Each row of a before or after table is a point. The points were changed in one or more steps. Then noise was added and the rows were shuffled. The steps act on columns, c1 being the first. Name the steps. A step turns or swaps two columns, mirrors them in a line or flattens them onto one, adds a multiple of one to another, or multiplies or shifts one. Angles are multiples of 10 degrees, from the lower column toward the higher: turns from -170 to 170, lines from 10 to 170 but not 90. Use the fewest steps. Two steps may share a column if one is a turn and the other turns, adds or multiplies; they go together, in the order done. Otherwise the lowest column goes first.
In the rows, zero is written as 128.

Before (11 x 3)
[[ 85 107 120]
 [155  82  84]
 [102 139 136]
 [152 141  91]
 [200  72 119]
 [135  78 146]
 [121  59  79]
 [149 106 142]
 [183 137  73]
 [ 87  57 107]
 [188 163  66]]
After (11 x 3)
[[168  54 119]
 [118 162 213]
 [144 133 103]
 [135 141 173]
 [119 138 206]
 [102 106 143]
 [167 113 108]
 [ 81  72 180]
 [108  74 121]
 [168  58 164]
 [136  85 178]]
Steps: turn c1 and c3 by 140 degrees

Before (9 x 6)
[[ 58 184 155 171 121 163]
 [130  85 116 103 148  76]
 [138 126 106  90 130 149]
 [ 92 137 133 141  98 157]
 [135 127 113 163 108 161]
 [190 125  83  70 187  34]
 [160 138 138  90 106  78]
 [ 89 141  95 110 113 132]
 [165 102 131  70 170 105]]
After (9 x 6)
[[191 125  81  70 249  33]
 [ 88 142  94 110  75 133]
 [ 91 134 132 142  63 157]
 [132 128 112 163 113 163]
 [164 103 132  69 208 106]
 [ 58 185 155 171  51 163]
 [140 126 106  90 142 148]
 [160 137 138  91 138  78]
 [129  87 117 103 151  76]]
Steps: add 1 times c1 to c5

Before (12 x 8)
[[178  69  95 115 150 108 114 164]
 [143  96 109 114  88  77  61  60]
 [143  83 143 135 118 158 106 150]
 [ 70 181 100  73 130 195 193  90]
 [168 155 115 110 108 105 161 125]
 [107 137 185 118 211  51 118 117]
 [ 99 140  82 136 231 134  83  75]
 [119 128 137 204 163 112 155 135]
 [ 84 128  99  97 164 107 210  94]
 [ 72 104 151 127 179 132 193 200]
 [ 88 124  99 177 168 147  96 189]
 [149 109  75 168 169 104 100 154]]
After (12 x 8)
[[157  87 128  91 108 102 131 136]
 [154 150 137 179  87  75  83  79]
 [195 167 110 133 150  96 110 153]
 [153 138  91 173 170  80 148 135]
 [157 166 129 151 118 162 124 154]
 [117 132 145 143 163 118 207 117]
 [105 127 216 131 210  91 113  76]
 [ 85 143 112  42 162  97 141  75]
 [ 97 128  84 171 232 109 112  23]
 [ 83 170 145  71 178 144 158 174]
 [ 57  99  71  44 128 173 113  88]
 [ 91 145  93 180 168 131 152 170]]
Steps: mirror c1 and c2 in the line at 170 degrees; turn c3 and c6 by 30 degrees; turn c4 and c7 by 60 degrees; add -0.5 times c5 to c8

Before (10 x 11)
[[ 93 132 129 103 112 166 110 126  43  93 140]
 [ 93 124  97 140 137 147 184 148 167 102 186]
 [ 97 101  47  95 187 117 190 197  73  87  66]
 [ 85 178  66 158 199 165  83 177 117  96 131]
 [142 107 168  94 141 113 132 205 172  93  93]
 [166 139  56 213 132  81  92 118 164 165  79]
 [ 96 104 127 104 199 161  80  84 146 173 118]
 [123 192 156  98 201  99 135  90 136 109 120]
 [125  82 154 136 142  54  95 173 103  73  77]
 [ 87 123 153 177  88  95 159 105  85 169 142]]
After (10 x 11)
[[133 192 162  98 180 158  76  97 136 110 121]
 [151 108 153  95 140 143 122 211 171  93  92]
 [103 124  94 140 176 110 157 142 166 102 186]
 [134  82 145 134 112 202  97 175 103  73  76]
 [ 95 178  57 158 140  90  45 166 117  96 129]
 [176 138  60 213 103 175 101 104 165 167  79]
 [102 132 129 104 104  89 128 126  43  93 140]
 [ 97 121 157 178 126 160 178 108  85 169 142]
 [108 101  36  95 211 140 121 183  73  85  66]
 [108 103 135 104 137  95  43  85 146 173 118]]
Steps: shift c1 by 10; turn c3 and c8 by 10 degrees; turn c5 and c7 by -50 degrees; multiply c6 by -1

Before (13 x 14)
[[ 58  92 167 125  45  61 156 101  52 112 112 155 113 107]
 [156 130 110 181 186 142 141 103  72 147 153 155 134 127]
 [ 68 102 130 143  85  93 100 213 153  92  46  47 132 140]
 [104  91  80  93 133 125 122 108  59 117 177  65 123  75]
 [ 58 143 100 112 129 130 131  91 169 175 152 100 147 140]
 [171  63 125  85 106 145  43 115  21 186 130 166 121 130]
 [187  99 104 106 116 118 138 152  84 165  80 109 225 165]
 [128  75  68 149 186 162  99  73 119 141 110 128 133 138]
 [105 102 152 130 128 125  76  93  36  99 111  92 128 124]
 [153  80 204 160 166 112 115 125 162 114 106 152 112 151]
 [183 175 144 106  90  89  96  95  70 144  70  55  98  58]
 [157 183  60  71 111  77 146  86  67 162 144 150  92 185]
 [172 149  97 134  65  87 110 101  87 114 152  99  92 143]]
After (13 x 14)
[[100 120 154 135 117 125  76  92  75  53 109  84 149 128]
 [170 192  94 132  93 100 107 106  92  98 150 111 115 141]
 [182 179 149 102 113  98  96  97  59  67  70 149  90  56]
 [ 58 201 165 128  92  86 155  99 139  66 112  82 180 110]
 [105 111  81  96 110 119 120 109  53  64 176 112 152  81]
 [188 130 107 110 207 122 141 149 119  74  80 153 190 164]
 [160 163  53  68 113  94 142  86 154  53 149 132  68 186]
 [158  68 108 182 142 137 145 105 156  71 151 119 111 131]
 [ 59 131  98 114 158 129 131  89 121 153 151 194 119 140]
 [150  75 209 157 109 116 115 123 151 165 111 115 151 153]
 [176 125 124  85 102 137  45 117 172  12 134 131 187 129]
 [ 64 153 128 143 121 101  99 210  46 162  43 131 162 139]
 [128  57  69 142 121 152  98  77 133 114 111 131 153 139]]
Steps: turn c2 and c5 by 70 degrees; turn c5 and c13 by -70 degrees; multiply c6 by 0.7; turn c9 and c10 by 110 degrees; turn c9 and c12 by -110 degrees

Before (9 x 20)
[[162  61 236 163  80 167 102 203 135 162 186 145 103 196 185 153 163  79
  131 101]
 [124 110  92 123 151 131 164 143  69 134 103 139 127  50  56 150 104 159
  145 139]
 [196  81 197 131  87 216  82 154 101 176 165 142  57 143 158 131 214  86
  179 141]
 [164 159 137 171 153 197 115 157  70  79 152 135 100 137  88 194 111 131
  171 153]
 [ 93  95 123  87  97  89 144  71 143 134 140 156 231 142 134  91 140 128
   89 107]
 [106  98  67 104 151 130 172 116 143 105  87 140 171  94 147 131 144 135
   94 135]
 [ 79  51 176  65 159 100 130  94 189 153 127 196 170 187 127  91 149 122
   39 138]
 [113 108  98 173 156 213 151 137  89  68 115 158 140 142 123  98  78 197
  148  92]
 [205 143 114 143 161 183 112 195 116 119 102 153 113 127  59 165  99 109
  178  96]]
After (9 x 20)
[[101 104  66 110 152 125 170 131 147 169  88 139 170 126 146 126 148 147
   97 127]
 [ 83  52 178  60 155 159 133 100 192  63 124 197 167 121 124  90 147 151
   47 107]
 [125 107 100 118 146 116 161 163  57 195 108 147 133 176  60 148  94 143
  151 129]
 [ 93  97 118  82  93 164 134  88 142 115 137 158 236 131 143  99 143 164
   84 139]
 [200 146 118 142 168  77 113 155 117 141 104 163 119 123  61 157 102  58
  180 166]
 [203  79 199 127  95  44  89 111 102  86 163 133  55 162 158 129 213  83
  182 123]
 [167 150 133 171 155  55 114 148  70 148 154 139 105  77  85 197 120 103
  173 114]
 [157  59 233 169  75  89 107 134 143  55 182 150 100 125 188 159 169  33
  126 163]
 [117 103  97 178 154  53 150 190  89 142 112 154 136  69 120  99  79 163
  147 178]]
Steps: turn c6 and c20 by 170 degrees; turn c8 and c18 by -50 degrees; turn c10 and c14 by 120 degrees

Before (11 x 24)
[[131 106  92 112 183 146 149 102 153 101 118 163  93 124 131  95 121 119
  146  72  79  73 173  96]
 [121  59 136 129 147 106  69 129 118 103 138 133 145 119  91 168 139 112
  133  97  89 105  91 107]
 [ 72 108 116 147  95 143 167  99 149 134 151 120 156 136  93  72 156  87
  122 153 147 141 115 116]
 [ 86 154 120 122  58 159 159  96 121 143 115 141 132 136 134 116 126  58
   92 150 152 131 158 106]
 [ 98 114 125 142 147 168 118 133 153 115 143 194  93 111 144 128 106  96
  156 106 143 101 184 120]
 [139  80 136 125 154 113 121 151 120  90 160 126 158 111 116 155 163 126
  110 141  82 102 117  78]
 [109 125 123 138 100 145 138 112 135 139 109 107  94 103 116 111 118  75
  124 167 143 181 153 100]
 [171  74 136 146 157 133 124 125 116 101 178 116 181 180 114 141 163 108
  132  93 125 100 119 118]
 [100 136 110 138  83 112 148 111 136 143 146  99 126  91 131 105 120 103
  149 145 102 143 134 110]
 [138 124 101 154 138 150 123 166 163 119 118 180 102 135  96 121  97 130
  157  86 125 116 130  96]
 [139 136 121 143 110 135 155 101 167 151 115 121 144 116 103 119 148 115
  124 147 155 129 104 137]]
After (11 x 24)
[[135 122 102 154 118 151 120 166 165 203 118 179 102 121  98 121  97 131
  145 149 147 116 129  96]
 [120 114 126 141 120 166 137 132 153 179 143 195  93 116 145 129 105  95
  139 134 182 100  71 120]
 [107 135 112 136 107 112 153 112 135  83 147  99 126 156 133 105 120 102
  164 129  84 143 106 111]
 [135  82 137 125 141 112 119 152 120 159 162 129 158 147 116 154 164 124
  103  92  67 101 127  78]
 [116 123 123 138 123 145 143 113 135  54 110 110  95 137 116 109 119  73
  138 111 161 180  94  99]
 [ 85 110 114 150 122 143 178  99 150  81 151 120 157 127  93  72 157  87
  137 117 161 140 143 114]
 [147  73 137 147 132 133 103 123 117 216 178 116 182  89 113 142 162 108
  119 129 130  99 162 119]
 [119 136 122 141 124 135 137 100 168  70 115 120 144 151 102 118 147 113
  133 132 162 129 143 139]
 [154  57 137 129 130 105  98 128 120 209 137 133 145 153  92 170 138 113
  124 129  67 107 157 107]
 [120 106  92 112 133 146 139 101 153 247 117 163  93 109 130  95 121 119
  117 144  95  75  88  94]
 [ 94 154 118 122 125 158 168  95 121  76 115 140 131 106 135 115 126  59
  130 124 182 130 106 106]]
Steps: flatten c1 and c7 onto the line at 130 degrees; flatten c5 and c19 onto the line at 120 degrees; add 1 times c6 to c21; turn c10 and c20 by 130 degrees; multiply c10 by 2; turn c14 and c23 by 150 degrees
